Each row is a point. A path goes straight from each point to the next, and from the last back to the first. The post is the endless flat space through its rows: a point in 2 columns, a line in 3, a plane in 4, and so on, so that a path can go around it. Count how often the path circles the post. Going back the other way cancels.

Post:
[[-22   6]]
Path (15 x 2):
[[  8  -9]
 [-13 -23]
 [-28 -15]
 [ -4 -49]
 [ 18  10]
 [ -5  -2]
 [-20 -35]
 [-69 -33]
 [-34 -22]
 [ 27 -25]
 [ 15  26]
 [-26  47]
 [-42  17]
 [-73 -19]
 [-17 -21]]
Times around: 1

Post:
[[-29  -3   4]
 [ 14  40 -28]]
Path, 12 rows:
[[  2 -16  35]
 [ -8 -23 -21]
 [ 10  -3 -40]
 [  4 -21   6]
 [-15   5  53]
 [-36  16  13]
 [-70   6  -5]
 [-25  -5 -32]
 [-20 -14  -7]
 [-52  30 -46]
 [-22  84 -43]
 [-15  27  13]]
Times around: 0

Post:
[[ -7  -6 -11 -31]
 [-26 -21 -50 -28]
 [ -3  38  46  19]]
Path, 17 rows:
[[ 18  42  39   5]
 [-36  16 -59 -15]
 [-21  10 -11 -47]
 [-37   4  -5   1]
 [ -7 -41  23  17]
 [ 18 -35 -11 -24]
 [ -3  -6 -43   0]
 [ 45 -63 -15 -48]
 [  7 -15  58  22]
 [-20  18  39  15]
 [ 19  -8  33  19]
 [  5 -53 -76 -33]
 [ 14  23  -3 -17]
 [ 15  -5   9  12]
 [ -3 -12  48  61]
 [  2 -51  -1 -21]
 [  8  -2 -12  54]]
Times around: 1

Post (7 x 8):
[[-32 -18  18 -18 -29 -17   7  69]
 [ -6  -4 -27 -28  65 -17  49  -4]
 [-26  10  -8  35 -50  18  22  10]
 [-11  13 -13  -3 -16 -20  -4  -8]
 [-54  15 -26  19  -9 -12  74 -12]
 [ -3  57   8  47 -20 -29  36   3]
 [ -9 -28  18 -43 -13   9   6 -22]]
Path (24 x 8):
[[-44 -21  18  19 -39  -3   5  26]
 [ 15 -32  19  16   0   4  25 -15]
 [ 11  -8  -9  12  13  13  70   4]
 [-23  18 -40  36  -4  11  80  19]
 [-10  27  15  26 -24 -36  65 -20]
 [-20  -6   5  32 -13  -4  42  -5]
 [  6  -9   5  11  -6 -59   2  50]
 [ -8  12 -36   0 -34 -40  39   6]
 [-23  10  21   7 -32   3  73  38]
 [  9  23  21 -12  12   8  25   5]
 [ 13  23   1  14 -42  46  14  -4]
 [-18  -2 -54 -27   0 -30   8  21]
 [ -3 -39  -3  10 -21   2  50  26]
 [-54   7 -44  53  -8 -19  79 -11]
 [-27  34  49  30  -1 -22  33 -45]
 [-78  24  24  29 -25   0  83  17]
 [-58 -22 -37 -51 -14  -5 -22  10]
 [-48  20 -31  33  21 -17   3   4]
 [-29  -4 -16  11 -20 -18   2  20]
 [-20  16  -7  31 -18 -82  44 -10]
 [-13  -2 -38   8  -5 -14  19  38]
 [-34  23  -9  -3 -64  -8  45 -10]
 [-36  45 -13  -4 -20   5  17 -13]
 [-68 -15  36  -7 -29  11  82  -2]]
Times around: 1

Post (8 x 9):
[[ 14  12  39 -51   4 -16  11 -17 -62]
 [-28  -7 -32  23 -57 -11 -22 -33  -4]
 [-16  -4  17  18 -12  50  -7  -9 -12]
 [ -8 -62  12   1  32  12  24 -17   9]
 [ 13  -1  -9 -21  30  21  -7   5 -11]
 [ -2  24  31 -37 -59  -8  -6  24 -29]
 [-29  52 -15  52 -66 -12  34  44  23]
 [-13  47   7  45 -16 -37  -3  10  75]]
Path (14 x 9):
[[ 24  21  45  10  -9   9  27 -25   9]
 [ -5  -5  16   2 -41 -30  22 -14 -40]
 [-22   3  16   7 -47 -10 -11  -1 -30]
 [-52  15  95  51 -32  10  40  19   9]
 [-22 -46   4  37 -27 -52  -3 -14   7]
 [ 15   0  -2  34 -25   7 -50 -52   7]
 [ -1  32 -26 -13 -61   7  11  15 -28]
 [-29  25 -14  -3 -33  17  40  28   2]
 [-23  34  19  39  11  22  53  31  -5]
 [-30 -27 -30  44 -32  38 -37 -29 -40]
 [ 10 -11 -46  32  18 -37  13 -14  24]
 [  7 -18  40   1   5  -8  16  -5  42]
 [-10  68   4  -2  -3 -20  50   7  38]
 [ 11  41 -50 -39 -66  28 -19  37   0]]
Times around: 1

Post, 10 rows:
[[-29  13  17 -40 -63  -2  42  41   4  59  27]
 [ 12 -22  -5 -28  24 -45  14 -42  49   2  34]
 [  2  42 -27  14 -64   1  53   5 -20  83  -4]
 [-14   9 -54 -50  10 -88 -35 -18 -13  24  39]
 [-22 -32  43 -23 -18 -73   4 -20  -1  14  -7]
 [  7 -46 -18  40 -24  30 -15   8  10 -25  23]
 [ 11  -6  -4  19  -6  78   0 -33 -19 -53  21]
 [-23   0 -35  -2  -9  10 -10  -1  10 -10 -30]
 [ 30 -59 -15 -21 -35  22 -23 -50   5 -29   2]
 [ 40  -3 -19  -5  12  24 -42   0  -5   2   8]]
Path, 14 rows:
[[-34  45  93  17  10 -29  -5  21  27  15 -17]
 [-22  -7  15 -11 -59 -25 -39  -9  -3  23 -30]
 [-14  61  12 -23  11  17 -31  20  13 -29  12]
 [ 38   9  -9   6  45 -46   2 -10   3 -22  57]
 [ 14  17 -32   2  26   6  20  28  -5  20  -8]
 [-15 -51 -10 -22 -30  33  -1  20   5  16   7]
 [  0   0  29   2  30 -35   8 -41  16  13   1]
 [-37  49 -19 -31 -57  -1  34 -55  -4   1   7]
 [-26  51  -1   9 -45 -71  26   6 -42  25 -32]
 [ 13  -6  30 -32 -32 -34  32 -36 -80   3 -17]
 [ 12  -3 -33  -7 -16   3  -2 -18 -33  22   5]
 [  0   2   2   5   2  39  54 -37 -28  35   6]
 [-28 -16 -52  17  -1 -20 -38  47 -55 -31  31]
 [ 26  36 -44 -25  -7 -12  -4 -10  17 -12  13]]
Times around: 1

Post, 13 rows:
[[ -3 -22  23  36  33   3  29  50  -1 -10  29 -39 -17 -54]
 [-12  -6  -1 -50   9  27 -11  24  -5   7 -26  14  37 -12]
 [  9  -9  13 -30  -9  -8  16  19  27 -21  29   5 -54   4]
 [-21  13  45  19  26   7  11  53 -11  -5   9  19   4  32]
 [  0  -9  28  29  32  27  17  11 -52   8 -11 -41  27 -30]
 [ 19 -31  21  32  29 -24  26  26  54   6   1 -32  -7  44]
 [ 12  30  25 -54  23  -4 -54  31  -4  24 -24  -2  11 -45]
 [-28 -20 -13 -46  11  12   0  -6  12 -28  11 -52 -13 -17]
 [-41  12 -16  13  35  22  -7 -17 -32   4 -20 -12  15 -20]
 [-20   7  15  14  33  10  -2  24 -11 -60 -35  19  16  40]
 [-39   1 -38  -5 -27 -18   8  25  -2 -28   6   1 -46  15]
 [-22 -53   4  79  12   4   6   0 -10 -26   6 -26   2  29]
 [-17  -8 -23  25  12   2  -2 -12 -27 -14  27 -27  13 -29]]
Path (26 x 14):
[[ 27 -45  78 -10  40 -12 -16 -14  27 -26  36 -62  14 -35]
 [-84   7 -58 -39  14  11  25  23 -49  65  -8 -36  22 -52]
 [-14   5 -26  23  37 -16  -8   7  20  26  57 -28 -39   6]
 [ -5  -5 -19   9   4 -17 -22  17 -43  -8   8   3 -18  -7]
 [-31  14  44 -25  38  21  20  44 -13 -19 -10  11 -30 -47]
 [-16  -1  -7  -5   4  10   6  -5  -6   1  16   3 -20 -49]
 [-26 -28  36  34  36 -17  22  28  45  28  79 -40 -28   0]
 [ 22 -13  11 -19  52   4   8  -5   1 -39 -13  -9  43  37]
 [-33  10  25  -7   4 -10   2  51 -31 -43  43   4 -23 -42]
 [  8  -6  43 -48   5  21   6  -3  46 -35 -24  31 -23  32]
 [-30 -35   3 -11   2  28  -7  24 -16 -13 -41  -9  49 -19]
 [-26 -22   7  36  23  -8  47  -4 -12   1  44 -43 -18  10]
 [ -3 -23  45  22  33   5  62  84 -51 -10  23 -59 -55 -26]
 [  8 -32 -48 -13  11  27 -13 -43  10  -4 -65 -13  38  63]
 [-36 -16 -26  27  53  23 -12   5  -5   8 -21  40  29  -4]
 [-26 -45  15  35  23 -15  97  23   3 -28  53 -52 -69   0]
 [-34  38  -7   6   7 -32  -6  -2 -21  80  24 -91 -18 -59]
 [  6  -9  -5  33  -3 -32  -2 -26 -23  17  81 -64 -11 -51]
 [ 20   5  18 -41 -12  17   3   9   3 -20 -44 -20 -26 -53]
 [-21 -28 -32 -11  25  24  15 -17  12 -65 -10 -63  -7  -5]
 [-64  20 -68  -5  40   4  10   8 -14  -8  -5  -4   0   5]
 [-29  14   5  -6  10  12 -56   7 -92 -43 -40  -1  19 -25]
 [-28   1  38  17  37  -3 -26   8 -10 -22   1 -23   0 -32]
 [-46   2 -29 -15  12  22  14 -12 -83 -30 -10 -50 -13 -68]
 [ -4 -68 -16  32  33  22  31  16   4 -14 -12 -39  13  42]
 [ -3  14  28  26  57   0   1   5 -24   5  35  12 -30 -47]]
Times around: 1
